Each wall is flat, endless, passes through zero and stands at right angles to its row. A trip goes straight from one point to another. List the walls that it crosses, first one first.

Walls:
(1): [-50  55]
(2): [28  2]
(3): [ 35 -21]
(4): [-6 41]
Trips:
[-28 -35] to [-16 -34] -> 3
[-8 11] to [10 56] -> 2
[39  7] to [ 18 -41] -> 4
[ 72 -46] to [ -4 -49] -> 2
[30 20] to [-17  -8] -> 1, 3, 2, 4
[ 5 72] to [44 -4] -> 3, 1, 4

Walls:
(1): [ 56 -17  15   9 -30  68 -49 -21 -43]
(2): [  2 -50  12 -21 -49   3 -27  18   4]
(3): [-46   6 -39  -5  60  12  21   5 -12]
Trips:
[-24  -8  30 -37 -19  57  11 -12 -65] to [-34  16  58 -21  10   1  17 -39  37] -> 2, 1, 3
[ 11   7  11 -38   8  43 -27 -41   0] to [ 29   3  -9  78 -57  30  57   5  33] -> 2
[  6  -9  54  22   9  27  10 -47  -4] to [ 20 -32 -23 -17  -3  12 -34  52 -27] -> 2
[ 33 -27 -48  59 -12 -31 -32  29   1] to [  8 -23   5   7 -18  20  -3   2 -72] -> none
[-11 -45 -27  -6  -6  -7 -58  30  12] to [ 55 -33  56   0  -3 -18   3 -83 -23] -> none
[  4  -8 -17 -15  20  22  32 -19 -56] to [-56   7 -53  -4 -19  56 -43  18  -5] -> 2

Walls:
(1): [ 26 -52 -10   7  12  17  -7  -1  -8 -12 -67  43  20 -23  22   5  38 -49]
(2): [ 36 -20  23   2   9   2  -5 -35 -43 -16  -7 -16   2  -1  19 -22  20  -7]
(3): [ 44 -41  17 -20 -15  34 -25  55  59 -83  54  27 -31 -28 -13 -90 -58  -6]
(4): [ 46 -23 -14  -8   0  18 -95   3  16  18  -8  73   4   1   7   6 -22   7]
(5): [ 96  19 -28 -13  39  -8 -10 -52 -26  -3 -20  -9 -70  -9  -9  27 -22   3]
(6): [ 41 -13 -15 -20 -38  -7  29 -13  20  55 -36 -64  45  -7  15 -30 -23  57]
Trips:
[-17 -98  -3 -43 -52  51   4  -8  -4 -19 -30 -14  46 -57 -27   7  16 -16] to [  5 -23  23 -47  27 -18   3  31   0  27 -42   4 -35 -71  16 -22 -17  21] -> 5
[-57  26 -17 -45  20  41  13  14  -9  60 -27  62  56  44  25   5 -47  -9] to [-43   7   6  65  40  28  10   2 -11  35 -39  82  11  54  45  27  -3 -53] -> 6
[ 47   8 -44 -54 -21   7 -45  -9   8  -9 -42 -17  44 -26 -26 -26 -24  91] to [-13 -20  10 -13   8  18  29  27 -63  84  -7 -15  25   4  -1  42   4  30] -> 3, 2, 5, 4
[ -9  58   8  -3  13 -58  -9 -12  -9 -15  16 -23  63  16   5 -48  16  -9] to [-10 -53  -4 -31 -15  22 -16  10 -38  43  -5 -18  -8  -7  58   6 -20  -4] -> 1, 4

Walls:
(1): [ 42   7  -4   2 -45  -4 -48  50  44  -4  42 -68 -72   3  24 -31  53   2
  -9  -4 -30 -23  -2  36   7  41 -59  23  24   8  24 -32   8  33   9 -51
 -18 -53   8 -47  10   5 -19  10 -60   9  12  25]
(2): [  1 -41 -20   7  83   9  -5  24  68  31  92 -31  45 -28  13 -17 -37 -37
 -21  -3 -21 -22   8  82  30  -7  52 -32 -43 -18   7 -53 -28   1  42  82
  26  19   3 -33 -41  -6  55 -18  51 -39 -24 -60]
(3): [-13 -19  25  -6 -34  -8 -20  10 -15 -13  41 -29  24 -56  24 -17  -4  -5
  39 -71   2  21 -48  -6 -11  -2  29 -11 -21 -12 -18  17  27  50  24   1
  -9 -11  -1  22 -15   0  26  14  -8  10  34 -44]
(4): [-17  39  13 -31  -6  -7  47 -39  19   1   6  47  29  95  24  -1 -48 -47
  17  -8 -21  38  16  62   8  27  72 -34   4  -3 -50 -11  22 -14  22  -4
  48   6 -13  51 -16  -2 -33   5  35  28   6  10]
(5): [-17  -8 -21 -47  13 -14   5  22   5  33 -27  -1  38  15 -36 -68  51   3
 -16  -4 -32  37  -5   5  48 -18  17 -11 -51  22   9 -44   3   4 -45 -41
  41  -6  82 -14 -80  24 -28 -54  53 -30  30   8]
(6): [-26 -62 -38   1  36 -10   3   1 -49  11  56   7  -8   7 -36 -14  -3 -18
   7  -1  20  34  37 -10 -55  23 -42 -46  11 -14  -9  30  27 -15  20  12
  16   0 -22 -78  72   8  14  36  63  -6  -9 -14]
(7): [  8   3  64 -56  21  26  -3  21  13  23 -35  40   3  33  93  27  20  13
   4 -20 -32  32  52 -53 -44  32  21 -45 -19  18   0 -34  18 -61  38  54
  45 -10 -27 -37 -18  19 -41 -67 -69  34 -18 -33]
Trips:
[ 54  19  -7 -34  41 -56  43  82  -9  -1  -7   0 -11  15  25  23  -2  83
 -36 -18 -46 -13   7  19  20  11 -13  39 -16  57  27  16   2 -27 -39  29
  31 -18  41 -10 -61 -34 -19 -15  25  29  12  36] to [-28   6 -14 -20  48 -11  44 -31 -59 -13 -35  25  12 -25  35 -16   0   1
  19 -70  -7  -7   3  11  -7   3  25 -49 -19 -31  25 -24   0  25 -16  42
  29  41  29  13  86   5  39  20  -3  28  34  30] -> 4, 1, 6, 3, 5
[ 28 -10 -20 -48 -45   8 -37  26  -7  26 -35  54  83 -31   8 -27   5  15
   6  -4   5  48  -4  42 -18  19 -14  10   8  -7   3  16  25  57 -34  72
  12 -15  38  33 -45  58 -28   5  30  21  13 -15] to [ -2  -9  -3 -37  31 -40  14  46  39  -9  22  37  12  10   5 -19  25  13
  46 -35  -1   9  26 -16  29 -31  37  -8  46  30 -12  34 -20 -29  55  -3
  28  44 -27   9  -4  20  22 -53   2  10 -10  17] -> 6
[-12  16   6 -42  -7 -28  25 -60 -16 -43 -25 -17  29  31  25  47 -29  -5
  14 -59  -6  28 -40   2   8 -27  25   8  53  11 -56  30  65   1  -1  -6
  33 -18  17  32  40 -32   6 -35 -51   5   6  13] to [-40 -57  -7  13   0  -4 -32  30  -2   9 -28  33 -11 -50 -17  41 -19  35
  55  21   9  14   1 -26   8  14 -24  36   2   3  -8  14 -55  11  58  57
 -26 -33   5  -4  25 -49  22 -54  27   9  20  50] -> 4, 6, 7
[-26  11  30  82  33  -6  -5   6   4 -43  25 -47 -25  13 -13  -4 -55  15
  33  -9  -1  12 -74  45 -32  35  19 -22  17  15 -45  38 -47  37  44  12
 -43 -29 -11  10  13 -21 -27  30 -12 -35   7  37] to [ 57  31 -32  39  39  -7  12 -42  26  31  27 -74 -16  39  -1   6   9  63
   5  16 -20   6  35  15 -28 -13 -23   8  10 -21  -1 -36  22 -19 -50 -50
  53 -25 -13  17  40 -22  26  20 -14 -13  53  -3] -> 2, 3, 4
